Each point is reached from the start by the listed moves, each made once or not at all, plus a little noise. Is the number of moves made odd or even? Then give how often each move was made.

Moves:
(1): [  5.9  -6.9   6.2 -33.8]
(2): [ 5.8 12.4 -2.3  1.1]
Start: [ 1.7  2.4  1.1 -8.4]
Points:
[ 14.0   8.1   5.9 -39.8] -> even (1, 1)
[ 6.9 15.0 -0.2 -7.9] -> odd (0, 1)
[  7.4  -5.3   7.9 -41.7] -> odd (1, 0)

Moves:
(1): [ 14.1  -0.1   2.2  -1.7 -10.6  -5.3  -3.2   4.9  -1.6  -7.2   3.2   4.6]
(2): [ -1.9  12.3  -3.6   7.6   6.1   0.0  -1.8 -13.5   7.2   6.8  19.2  12.1]
(3): [ -5.8  -3.4  13.4   9.4  -2.0  -4.8   5.7 -15.2  -1.9  21.7  -3.8   2.0]
(4): [  1.9  -2.0  -9.8   6.9  -2.0  -8.2  -9.1  13.9  -7.9   2.2 -10.2   9.0]
(5): [ 5.4  1.0 15.9 -9.3 13.2 12.1 -6.9  2.9 -7.8 -0.8 -4.7 14.2]
(6): [-1.2  4.4  2.0  2.9 -4.4  8.3 10.4  8.9 11.3 10.4 -6.2 17.0]
(7): [  2.3 -23.9  -1.4   1.1  13.3  -3.6   8.8  -7.9  -2.9  -9.9  13.8  -9.3]
(8): [10.8 14.5  7.3 13.3  7.5  0.9 -4.3 15.2 -0.8  5.9  0.3 -1.7]
(9): [  1.7  15.9  -3.5   0.6   3.2  -6.6  11.7  -6.2  11.0  -4.1 -12.4  12.4]
(10): [ -3.3 -12.7  -4.5 -10.2  12.6 -10.9   0.6   2.1   7.1   2.9  12.5  -5.4]
(11): [ -2.4   4.3   5.0  10.7   4.4   5.7 -11.5   2.3  22.3   0.0  -8.7  -2.9]
Start: [-3.9  3.7 13.9 15.0 14.4 10.0  0.5  1.0 14.2 -4.8  8.3  2.8]
Points:
[  3.1 -12.4  25.0  27.3  36.0  25.3  -4.6  21.2  30.3  -3.1  -8.4  29.9] -> odd (0, 0, 0, 1, 1, 1, 1, 0, 0, 0, 1)
[ 20.2  16.9  18.0  44.2  14.6   4.3 -28.2  37.9  26.2  -5.3  -8.4  12.0] -> even (1, 0, 0, 1, 0, 0, 0, 1, 0, 0, 1)
[19.9 -4.3 53.8 29.5 32.2 15.4 12.7 12.9 11.0 16.5 11.3 31.7] -> even (1, 0, 1, 0, 1, 1, 1, 1, 0, 0, 0)
[-6.1 11.4 10.4 15.0 36.8 -2.3  1.0  1.2 55.8 -3.9 -3.5  7.3] -> odd (0, 0, 0, 0, 0, 0, 0, 0, 1, 1, 1)
[ -7.2 -21.3  28.5  30.9  59.6   0.9 -13.8 -14.7  30.4  15.8  25.0  19.9] -> odd (0, 1, 1, 1, 1, 0, 1, 0, 0, 1, 1)
[ 12.3   9.6  19.9  11.6  35.8  -4.0 -15.9  17.9  35.8 -11.5 -11.5  35.2] -> even (1, 0, 0, 1, 1, 0, 0, 0, 1, 1, 1)
[ -5.0 -13.5  28.9  14.5  39.5   1.8  -9.6   2.0   3.5  20.6   1.0  24.2] -> even (0, 0, 1, 1, 1, 0, 0, 0, 0, 1, 0)

Moves:
(1): [  8.5 -10.1   9.7   0.5  -4.9   5.2  -1.5 -10.6  -5.6 -14.5  12.0   2.0
  -5.0  12.4  -0.6   8.1  11.0  -3.4  -3.2 -17.8   5.4  -5.9   1.5   2.3
  -3.2   5.1  -4.4]
(2): [ -5.2   3.9   8.0   0.6  -3.5  -5.4   7.2   2.9 -10.1   4.9  -4.4  -1.3
   3.1   2.2   0.8   9.3  -7.9   1.6   6.6  -0.4  -6.0  -1.6   0.7   2.8
  -5.1   4.1  -4.9]
(3): [-0.2  1.4  5.4 -2.5 -6.4 -5.0 -3.3 -1.9  0.6 -0.9 11.9 10.2 -6.6 -1.1
 -5.5 -0.4  1.2 -2.7 -1.4  3.5  5.0 -1.0  5.7 12.3 -2.1 -1.1 12.0]
(4): [ 13.4 -14.5  -4.5   8.8  -6.1 -18.1  -8.1  -6.7   1.8   9.7  -8.3   2.5
  -3.0  -6.3   4.9  -5.4  -5.4   2.3  -7.4  -7.7   2.5  -1.6  -5.0  -0.3
   6.9  -3.4  -6.4]
(5): [  2.1   3.2 -12.8  -3.0  15.3   1.8   3.2   3.5  -0.2  -2.6  -5.1  -8.7
  -2.8   2.4   6.8  -2.8  -0.6  -3.6  12.2  -2.2   5.9  -3.4  -8.5  12.7
  -4.3   1.4  -1.4]
(6): [  4.2   6.3  -4.0  11.7   6.9   6.7   6.0   3.8  -7.9  -1.4  -3.8   3.4
  -7.7  -0.9  17.1  -5.0   0.9 -10.2   2.6   4.9  -3.8  -3.6  -0.9   6.1
  -2.7  -3.9  -9.7]
(7): [-0.8  1.0  1.0  9.9 -8.2 -1.2  8.0 -0.9 -3.2  1.8 -5.6  1.7 -1.4 -3.2
 -2.1 -7.5 -1.9 -2.3  3.9 -5.4 12.6 -8.7 -1.8 -0.4  9.8 -2.8 -7.2]
(8): [  9.4  -2.5  -6.1   6.4  -1.2   1.7 -12.1  11.7   7.1  -5.4  -0.3   8.3
  12.6 -15.6  -3.4  -5.1  -2.0   8.4   5.0   3.2  -8.4  -1.2  -2.9   0.4
  15.2  -6.7  -1.5]
(9): [-1.4  5.1  2.4  4.4  0.7  3.5  0.0  2.3  5.3 -2.4  8.2  2.2 -4.4 13.1
  2.4  4.3  0.3  1.5  3.9 -2.9 -2.4  2.6 -4.1  2.1  5.5  1.9  7.3]
(10): [-7.6 -0.9  5.5 -1.6 14.7 -7.2 -5.9 -6.4  6.1 13.0 18.7  6.8 15.5  3.2
  5.6 -0.6  0.8  0.8  0.5  0.8 -7.3 -0.2 -1.8  2.4 -9.2  3.6 -0.4]
(11): [-11.0  -1.8  -7.0  -5.4 -11.5  -3.0   0.1   3.3   4.6  -9.1   7.6   5.1
  -5.7   8.2   3.0  -1.3 -14.3  -5.0   4.9  -4.6   1.5   3.7  -3.1   0.4
   3.6   4.6 -10.7]
(12): [  0.2  -3.2   6.0   3.1 -16.5   8.3   0.6 -10.1   5.5  -2.6 -18.3  18.4
   6.2   9.1   3.1  14.6  -4.3  -4.5   5.3 -17.2   2.8  -7.2   4.3 -13.7
   8.6   3.1   2.4]
(13): [ 0.5  1.0 -3.4 10.5 -1.5  1.4 -0.5 -1.5  4.7  0.3 -6.2  5.3 11.0  7.6
  6.0 -3.6 -6.3  6.6 10.2 -0.2 -1.1  9.3  4.7  4.4 -1.9  0.4 -7.0]
(14): [ -1.2  -8.7  -8.7   1.7  -4.3   5.3  -2.3   5.1   2.9   5.0   2.6   2.8
  -2.7   1.7  -5.7   6.4 -11.9  -2.9  -1.0   1.7   3.7   1.8   2.7  -0.4
   5.5   1.5  -5.7]
(15): [ 2.6  7.0 -0.1 -7.3  7.5  5.8  0.8  4.2 -2.6  2.0  4.5  5.6 -2.6  4.6
  5.8  0.1  7.0 10.7  8.6  5.6 -2.6  1.1  2.3  0.5 -0.2 14.0  4.5]
(16): [-8.7 -4.0 -1.9  1.0  6.5  0.3  8.7 -5.1 -7.2 -7.6  4.5  4.7 -9.2 -8.2
 -0.8  8.5  6.1  6.5  8.3 -2.0 -8.5  4.9 10.8 -3.0  4.4 -5.8  6.0]
(17): [  7.7  -4.2   6.2   0.4   5.7   0.0 -13.7  -3.6  -8.7   1.4  -8.2   4.9
  -2.0   7.2  -6.8 -17.4   0.2  -0.4  10.1   0.3  -4.0   0.4   2.1  -9.0
  -4.4  -5.3   0.5]
(18): [ -5.5   1.3  -0.9   9.8   0.4   7.8 -17.6  -0.4   0.5   0.7  -7.2   3.1
  -1.1  -0.7   7.3   1.2  -3.3   5.0  11.0  -5.4   3.0   1.7   0.5   2.4
   3.0   3.0   0.5]
(19): [  0.7  -3.9  -0.7  -6.0  -5.9  -5.1   2.1  -3.1  10.7   7.4 -11.3 -10.3
  -7.4  -3.6  -2.5   5.4   5.0  -9.0   9.8  -1.4  -0.3   2.8   0.0  -5.1
  -8.0   9.7  -9.2]
(20): [ 7.5  2.0  0.5 -0.6  1.9 -2.0 -6.1 -1.8 -5.9  6.6 -4.4  8.7  7.4 -4.3
 -5.7  6.3  2.9  2.1  0.1  9.4 -2.7  3.5 -9.7 -3.4 -5.4 -0.7 -4.4]
(21): [ 10.0   6.9  -2.5   4.3   2.2   6.2  10.6   0.7  -5.2  -1.6   3.6  -1.9
  -7.1 -16.5   6.9  -0.3  -3.4   0.3   8.6  -8.9   5.1   6.0   4.1  -6.3
  -5.1   1.6   4.2]
(22): [ -1.2   7.3 -10.7  -9.8  -5.4  12.9  -0.6   4.0   4.5   5.4   6.0   5.4
  -7.0  -6.1  -7.2 -12.4  -1.4   6.4  -3.1 -13.1  -9.3   9.3   3.5   2.9
   6.3  -5.4  -2.4]
(23): [ 4.5 11.1  0.2  1.2 -3.7 -1.7 -1.0 -4.7 12.0  1.7  5.9  1.8 -5.0 -2.9
 -5.9  3.6 -8.0  3.8 -2.9  1.3  4.0 -3.0  5.8 -3.3  6.5 -3.3 -6.0]
(24): [ -4.9   9.6 -21.3  10.5  -3.3  -2.2   8.4  16.5  -2.0  -7.5  -5.3  -3.0
  -8.2   1.7   0.8   1.5   8.3  -0.7  -0.5 -12.7   9.6  -2.2  14.5   0.7
  -9.2   5.2  -0.9]
Start: [-15.1  13.2   9.1  19.2   3.4   3.3   1.5   0.4 -11.0  -0.6  -9.5  17.1
  -2.9   7.4  -0.5  -7.2 -15.0   2.7   2.1  -0.5 -15.9   7.5   0.4  -3.9
  -5.8  -0.4   2.9]
Points:
[ 24.7  17.9 -17.6  40.9  14.5  10.3 -24.5  -6.9  15.0  11.4   1.0  31.7
 -23.6 -27.1  28.7 -20.4 -19.7   5.0  33.7 -44.8 -18.7   9.4  -5.1  12.5
   3.7   0.3 -33.2] -> odd (1, 0, 0, 1, 1, 1, 0, 1, 0, 1, 0, 0, 0, 0, 0, 0, 0, 1, 1, 0, 1, 1, 1, 0)
[  8.3  38.0 -22.8  53.8  19.3 -20.3  24.6  16.9 -13.8  12.5  -4.6  38.0
 -34.5 -37.2  28.7  -4.2 -15.1   9.7  56.7 -20.8  -8.1  -5.4  23.1  16.9
 -10.3  11.2 -18.7] -> even (0, 1, 1, 1, 1, 1, 1, 1, 0, 1, 0, 0, 0, 0, 1, 1, 0, 0, 1, 0, 1, 0, 1, 1)
[ 25.3  35.6 -40.3  46.3  18.0  18.7  -7.3   2.3  -7.0  27.8 -27.7  67.8
  -9.7   4.9  27.5 -21.2 -37.8  14.9  45.8 -39.0 -12.8  17.7  20.8 -11.4
 -13.0   7.0 -29.9] -> even (0, 0, 0, 1, 1, 1, 0, 0, 0, 1, 0, 1, 1, 1, 1, 0, 1, 0, 0, 1, 1, 1, 1, 1)
[-18.5  19.2 -36.0  67.2 -30.8  -4.2  -6.7   1.3  12.4  -9.2 -50.6  43.8
 -14.4  25.5  23.1  -6.7 -48.2   6.4  38.9 -52.3  24.3  -3.5  12.7   1.2
  18.0   6.1 -32.8] -> odd (0, 0, 0, 1, 1, 0, 1, 0, 0, 0, 1, 1, 1, 0, 0, 0, 0, 1, 0, 0, 0, 0, 1, 1)
[ -9.3   6.4   7.1  30.2 -24.2  -4.0   3.8 -16.6  -9.2  -9.0  -6.9  67.8
 -23.2   1.8   6.5  21.4 -33.3   4.1  24.2 -30.1 -10.8  18.3   8.0 -16.8
  10.2   1.3  14.2] -> even (0, 0, 1, 1, 0, 0, 0, 0, 1, 0, 1, 1, 0, 0, 0, 1, 0, 0, 0, 1, 1, 0, 0, 0)
[ 19.1  23.8 -19.1  41.5 -35.9  -2.1  -7.9  -1.8  18.0   1.0 -32.1  57.9
 -13.8  16.2  -5.9  15.1 -23.7  10.2  35.9 -59.3 -12.5   6.0  11.5  11.8
   2.4  12.8 -25.1] -> even (1, 1, 1, 1, 1, 0, 0, 1, 1, 0, 0, 1, 1, 0, 0, 0, 0, 0, 1, 1, 0, 1, 1, 1)
[-25.7  22.0  -5.2  53.7 -19.1   1.8 -36.8  15.7  11.0 -10.6  31.7  69.7
   9.0  29.3  -1.4  20.3 -45.8  18.9  34.0 -27.0 -13.6  14.3   9.8  18.6
  -1.9  19.2 -22.1] -> odd (1, 1, 1, 0, 0, 0, 0, 1, 1, 1, 1, 0, 1, 1, 0, 0, 0, 1, 0, 1, 0, 0, 1, 1)
[-28.3   4.6   2.9  35.5  -2.2  -1.6 -31.2  15.7   4.1  15.8  -2.2  43.3
  -4.7  21.2  -0.7 -12.0 -49.3  -3.9  68.2 -11.8 -11.1   3.2  -7.5  18.6
   0.4  11.3 -15.9] -> even (0, 1, 1, 0, 1, 0, 1, 1, 1, 1, 1, 0, 0, 1, 0, 0, 1, 1, 1, 0, 0, 0, 0, 0)
[  8.7  15.6  -3.0  21.1 -13.3  43.3 -44.7  12.5 -15.9 -15.9  29.7  73.1
 -26.4  10.7 -10.0 -18.0 -30.4  24.0  44.3 -29.1 -22.9  30.4   3.6   1.8
  11.5  11.6   2.2] -> even (1, 0, 1, 0, 0, 0, 0, 1, 1, 0, 1, 0, 0, 1, 1, 0, 1, 1, 0, 1, 1, 1, 0, 0)
[-24.0  17.0 -11.7  61.9 -26.3 -22.3 -29.0  -4.8   7.8   2.6 -14.6  87.8
  14.2   1.2  10.8  20.8 -48.9  24.7  40.8 -32.2 -21.1  13.5  25.3  -1.5
  12.9   3.5 -18.6] -> odd (0, 1, 1, 1, 0, 0, 0, 1, 0, 1, 1, 1, 1, 0, 0, 1, 0, 1, 0, 1, 0, 0, 1, 1)
[  7.4  10.3  32.5  36.2 -36.0  -8.1  -0.4 -33.9 -21.8  -7.1 -17.2  78.5
 -47.8  29.7   7.0  16.3 -22.8  -6.3  52.1 -34.9 -10.6  -4.3   5.7 -16.7
   6.6  15.4 -26.5] -> odd (1, 1, 1, 1, 0, 1, 1, 0, 1, 0, 1, 1, 0, 0, 1, 1, 1, 0, 1, 1, 0, 0, 1, 0)
